Rows are points. A path goes straight from each point to the next, and from the last back to the first. The post is the endless flat space through its rows: a point in 2 columns, a line in 3, a plane in 4, and so on, so that a path can go around it. Count how often the path circles the post. Going back the other way cancels.

Post:
9  -29  5
7  8  -33
Path, 22 rows:
-5  -1  -21
-3  -19  -33
11  -12  -27
13  20  -60
5  -11  -32
-18  -4  -24
-8  9  -18
15  -10  17
19  -30  10
22  -12  -32
18  -25  -48
-21  -16  -27
-8  8  -24
6  4  -1
12  21  -25
-8  -13  7
-8  24  -45
-5  37  -30
37  -14  14
25  -45  21
23  -11  29
0  -11  3
Times around: 1

Post, 10 rows:
-12  -1  27  -3  21  11  -10  -5  1  14  13
17  17  -23  21  17  2  4  -24  21  -15  -7
-3  22  -4  -19  -3  19  -9  -16  -25  -13  -12
-20  20  17  -10  -12  1  -9  29  -44  -16  -17
0  22  10  -26  5  21  10  24  -27  -8  0
-3  10  -11  2  -15  16  26  -15  -18  4  -8
12  -4  -27  26  17  17  -1  -23  -10  -18  19
-19  1  21  -47  -13  -7  -15  32  -28  9  23
-18  16  20  -26  27  -21  -5  9  -37  15  4
0  16  -3  12  -10  18  41  -40  -3  -39  10
Path:
-3  31  11  12  -10  -5  11  -8  -11  -3  2
-23  32  14  -29  19  7  -2  -13  -33  -2  12
-39  -6  1  16  9  16  3  -2  -47  -15  6
1  0  4  8  32  17  28  2  16  -26  8
-24  3  -18  -33  2  -1  12  1  -5  3  35
-33  13  -8  -15  4  7  13  -42  -25  0  14
-8  0  -19  -6  -5  2  -1  -4  -15  -12  -2
-17  -10  -1  -20  1  -3  -19  -22  -60  -14  2
-12  4  19  -1  8  -6  -19  -8  -52  -12  -3
11  13  6  -3  -12  4  -20  -17  -8  8  14
-6  44  -13  -18  33  2  -22  -18  -21  13  -13
-9  16  -28  4  18  3  1  -5  -8  -25  2
-19  2  8  -1  -12  16  -22  -3  -14  -27  -6
1  -3  18  -8  11  12  22  17  -37  -37  2
7  19  24  -17  8  29  2  -17  -26  -4  -11
-4  27  3  -26  -5  -7  -8  -17  -37  5  13
-8  25  -9  1  14  14  -15  15  -15  -5  14
-20  23  -21  -23  -21  30  19  -2  -15  -15  -12
-29  -12  -13  -27  2  -2  7  -25  -49  1  -7
2  24  30  -28  9  23  27  -11  6  -13  -6
17  25  14  -3  11  11  8  0  -8  -26  2
Times around: 3

Post, 17 rows:
-14  -34  -7  19  9  -41  -25  28  8  10  -29  22  -10  -2  0  -2  -5  -1
-42  6  21  1  -17  -15  -18  36  -12  13  -17  6  -16  -21  32  4  -22  -8
10  -5  17  4  -26  -28  -10  47  -6  14  -12  33  22  21  24  -2  -3  41
-20  -3  -1  -14  -23  29  21  60  -9  12  -1  -2  -15  19  -12  -6  17  -1
-1  0  2  -4  -5  -37  21  -3  6  23  -24  12  -13  46  39  38  21  20
-8  -4  1  1  -7  12  -8  -15  -12  -25  18  1  5  -16  4  9  12  6
-19  8  7  16  20  -9  -1  17  5  -1  22  -11  -16  32  2  29  -3  -37
-16  13  -12  -1  -16  41  1  -11  12  9  1  -12  -7  16  8  18  4  33
-9  5  -6  2  -14  -38  24  -3  3  20  -36  -16  -35  2  -8  -13  -32  25
12  -9  -15  1  6  -34  -6  10  21  3  -7  -54  8  0  7  47  26  44
-11  20  20  32  18  -29  -2  -9  30  4  17  -53  -49  8  22  3  29  0
0  -25  3  -29  18  -15  28  -25  41  30  -8  -1  -4  21  16  27  5  12
-2  -2  -2  -15  3  -15  -26  20  -5  -28  14  -32  -17  30  6  -5  16  44
-2  18  48  -24  0  0  14  -24  -6  18  -14  -23  -13  58  5  21  34  30
-16  15  5  -9  -14  31  18  -3  39  -10  -9  0  3  24  17  32  -2  -34
-8  10  13  -34  -13  -26  -21  -21  -5  28  9  -8  0  21  -3  5  23  -49
-34  25  -10  19  22  0  19  23  -4  4  -16  -40  -8  18  14  -15  -6  -37
Path (14 x 18):
-19  29  23  -52  -20  10  -5  24  -14  -7  -16  -20  -2  30  16  5  36  -1
-14  3  9  -20  -23  -21  10  29  -16  24  -14  38  -25  30  22  -2  -10  -5
18  2  19  -4  -13  -4  -17  46  -16  -30  9  -30  -5  -9  4  5  -16  14
-28  -18  17  6  4  -18  5  -8  -8  55  -18  -31  -8  -10  33  2  19  23
-50  12  28  37  -3  -28  -33  8  -4  25  -8  8  -16  12  28  -22  -15  10
-19  -2  9  -3  3  4  1  4  23  13  -6  -5  4  17  -26  30  10  9
2  20  24  -16  20  -19  36  7  4  -1  25  -8  -13  32  22  5  -5  18
-17  21  -16  7  -12  -2  -12  19  9  -2  19  -27  -10  5  -21  -6  33  6
-37  -6  -9  -21  -2  19  -9  35  4  -27  -11  -15  -13  13  2  17  4  9
-11  14  -12  -7  14  9  13  -7  8  7  4  6  32  20  11  12  29  -30
11  12  11  9  23  -2  14  -18  11  15  21  20  2  30  10  12  -12  -20
6  -8  -6  12  1  -12  26  5  3  7  -43  -11  0  10  -7  15  -10  0
16  21  11  27  -31  -12  -13  18  15  5  -1  15  1  2  21  41  -9  -14
-2  14  -10  9  1  -5  -5  27  -17  0  -22  19  1  27  -12  15  14  -19
Times around: 1
